Rows are points. The ring and each string are closed loops that go straight from each point to the next, and from the last back to the first. Before rounding, they use only three directions, however many columns there are. Count how often each string passes through the ring. Passing back the other way cancels.
In the rows, 128 means zero.

Ring (6 x 3):
[[182  86 135]
 [169 127 163]
 [131 158 146]
 [ 95 146  98]
 [111 105  70]
 [164  77  98]]
String (9 x 3):
[[129 167 178]
 [ 95 132 142]
 [124 118 117]
 [131 130  80]
 [141 100  36]
 [170  53  76]
 [211  93 106]
 [186 121 131]
 [186 147 180]]
Times through: 1

Ring (7 x 8):
[[191 175 112 137 149 121 180 133]
 [148 191 133 135 155 131 145 137]
 [ 86 151 174 133 138 123  86 136]
 [ 79 108 181 133 121 108  75 132]
 [126  59 172 137 103  81 106 123]
 [185  67 150 141 108  75 155 119]
 [218 120 118 141 129  93 192 124]]
String (26 x 8):
[[123  74 100 130 109 106 132 131]
 [144  18 130 135  88  74 131 121]
 [147  48 116 134 100  87 140 125]
 [151  70 117 134 108  93 144 126]
 [179  45 120 138  99  77 159 121]
 [213  52 152 145 103  62 171 115]
 [223  80 180 148 114  62 169 114]
 [202 102 175 146 122  76 159 119]
 [168 108 140 138 123  96 149 126]
 [168 112 147 139 125  95 147 126]
 [166  86  97 134 115 100 163 128]
 [188  65  85 135 107  90 180 125]
 [235  59 142 146 106  61 190 114]
 [249  64 189 152 108  47 182 109]
 [202  93 187 147 118  70 154 117]
 [169  95 153 140 118  88 145 124]
 [141 105 123 134 121 106 138 130]
 [141  71 113 133 108  97 139 128]
 [141  39 125 134  96  83 132 124]
 [147  13 167 139  86  61 119 117]
 [164  47 222 147  99  54 112 113]
 [163  81 214 146 113  68 117 117]
 [145 110 150 137 123 100 131 128]
 [117  77 102 129 110 108 127 132]
 [110  44 102 129  97  99 120 130]
 [125  79 112 131 111 104 129 130]]
Times through: 3

Ring (10 x 12):
[[167 195 106 170 129 159 103 131 129 117 183 150]
 [142 204 119 155 134 152 112 118 116 122 185 129]
 [114 187 135 130 145 135 126 117 112 131 174  96]
 [107 162 142 117 153 124 133 128 120 136 161  79]
 [114 130 146 108 162 116 131 147 136 137 143  71]
 [143 103 143 112 168 119 117 173 158 133 126  81]
 [175  97 132 129 164 130 102 188 172 126 123 105]
 [195 105 118 147 155 141  94 190 176 120 130 128]
 [205 133 100 171 139 155  92 178 169 114 151 156]
 [196 163  96 179 130 161  95 158 153 113 169 163]]
String (34 x 12):
[[147 249 121 166 129 168  96  98 100 115 200 144]
 [140 229 135 148 142 158  96 107 106 119 184 124]
 [145 197 141 137 152 149  96 126 120 122 165 112]
 [147 158 121 144 143 139 117 144 137 126 163 116]
 [121 169 112 146 131 133 141 126 122 131 181 112]
 [129 162 121 139 140 133 130 134 128 130 170 107]
 [111 156 118 136 136 125 148 129 123 135 175  98]
 [ 77 171 141 111 147 115 154 111 105 142 174  67]
 [ 77 170 160  96 161 114 142 114 105 142 160  52]
 [117 167 161 106 168 128 110 132 122 132 146  72]
 [138 154 144 123 160 133 108 145 135 128 147  93]
 [130 129 129 126 151 123 131 153 142 134 150  92]
 [120 107 130 117 155 112 143 160 147 138 143  79]
 [117  90 141 103 165 105 141 169 153 141 130  64]
 [130  97 158  95 179 111 118 173 155 137 116  60]
 [147 118 166  99 184 124  94 171 154 130 114  70]
 [158 140 146 123 166 136  96 161 149 125 135  98]
 [158 114 117 139 149 130 121 170 159 128 145 111]
 [170  81 116 136 154 124 121 192 176 129 129 109]
 [195  56 120 134 164 125 104 216 196 126 109 112]
 [207  69 120 141 164 134  91 214 195 121 111 123]
 [210  76 105 155 152 138  98 210 194 120 123 138]
 [225  93 111 158 156 149  78 208 193 114 122 146]
 [208 132 125 152 157 154  73 183 170 114 133 139]
 [188 148 127 149 154 151  83 167 156 117 143 131]
 [173 134 106 157 139 143 112 165 156 122 156 134]
 [198 126  82 181 125 151 111 176 169 117 163 163]
 [217 132  62 204 111 161 109 178 173 111 175 191]
 [215 167  82 196 121 170  89 162 159 108 175 185]
 [198 187 106 178 133 168  82 148 144 110 171 164]
 [170 178 131 148 150 154  87 145 138 118 157 128]
 [162 157 111 156 138 145 112 150 143 122 165 132]
 [162 166  83 180 116 150 129 141 139 121 189 155]
 [157 210  85 188 109 161 122 117 119 117 208 165]]
Times through: 5
String (21 x 12):
[[132 146 133 128 152 129 123 145 136 131 154  96]
 [135 158 157 112 168 132 101 144 133 129 141  83]
 [135 146 164 104 176 128  99 150 137 130 131  73]
 [152 152 149 122 166 137  95 153 142 125 139  96]
 [155 133 144 122 165 133 101 163 150 127 134  96]
 [171 100 154 110 180 128  89 188 169 127 109  86]
 [196  61 131 127 172 127  94 215 194 125 103 106]
 [204  70 106 151 153 134 103 210 194 122 122 132]
 [182 107  99 159 139 138 116 182 171 123 148 137]
 [168 144 122 146 148 143 103 160 150 122 151 123]
 [180 156 127 149 152 151  87 159 150 118 149 130]
 [190 169 124 157 149 159  79 157 149 114 153 141]
 [174 166 121 153 146 152  94 151 144 118 158 133]
 [168 149  91 172 125 146 123 153 148 122 175 148]
 [165 174  93 175 122 153 119 140 137 120 185 152]
 [156 172 119 151 141 147 108 140 134 122 167 127]
 [149 199 139 140 150 152  93 126 121 120 166 117]
 [130 226 151 132 153 152  94 106 103 122 174 105]
 [ 94 229 149 124 146 139 122  90  88 131 187  88]
 [ 95 173 128 127 139 124 149 115 111 137 179  87]
 [115 141 118 133 140 122 147 139 131 136 167  96]]
Times through: 2

Ring (7 x 14):
[[122 119 161 115 103 137 134 124 165 118 152 143 112 123]
 [127  93 146 128 112 140 127 127 151 135 148 148 123 142]
 [130  86 151 153 108 137 126 113 139 128 125 140 157 160]
 [129  95 157 163 102 134 129 106 135 118 111 134 173 165]
 [122 123 161 156  92 129 135 107 138 103 107 131 172 157]
 [118 143 170 140  87 128 141 108 151  93 116 130 155 139]
 [118 149 180 123  87 131 144 111 168  91 133 130 131 120]]
String (26 x 14):
[[134  88 180 152 104 140 129 100 159 116 128 131 154 146]
 [131  81 149 133 115 142 124 123 152 138 148 147 126 144]
 [122  85 106 114 123 141 121 152 135 159 162 166 103 149]
 [122 107 138 126 108 136 129 131 144 130 142 149 126 144]
 [124 128 185 127  94 135 139 107 173 100 138 131 130 122]
 [122 152 210 114  84 134 147 100 194  80 144 123 117  99]
 [116 147 170 105  93 134 142 123 174 102 152 139 105 110]
 [115 122 123 109 107 134 131 145 143 133 153 156 107 136]
 [122 131 174 133  93 133 139 110 160 101 129 132 141 132]
 [121 175 240 136  67 128 156  75 197  49 114 104 154 102]
 [119 189 249 130  62 126 160  73 204  40 116 101 149  93]
 [115 151 164 111  91 131 142 124 165 101 143 139 115 118]
 [117 115 122 116 109 135 129 143 139 136 148 156 114 142]
 [117 126 138 110 104 135 133 137 152 125 152 151 108 129]
 [121 150 201 109  87 135 146 106 192  86 150 127 109  98]
 [126 140 216 127  85 135 145  91 192  81 136 119 131 107]
 [126 121 187 131  96 137 137 105 173 102 138 130 133 124]
 [131  99 181 127 105 142 132 110 175 117 150 136 121 124]
 [127  74 113 123 124 142 119 145 135 160 158 163 112 153]
 [123  83 103 125 122 139 120 149 125 158 150 164 119 160]
 [124 108 153 139 103 135 131 118 146 120 131 141 143 147]
 [135  93 193 167  98 137 132  87 158 104 112 122 176 152]
 [136  82 181 170 102 138 128  91 149 113 111 126 179 161]
 [127  76 116 142 119 139 120 135 124 151 136 156 141 168]
 [124  87 116 134 116 138 122 139 128 148 141 157 132 161]
 [130 105 179 151  98 136 133 100 157 107 122 129 158 145]]
Times through: 4
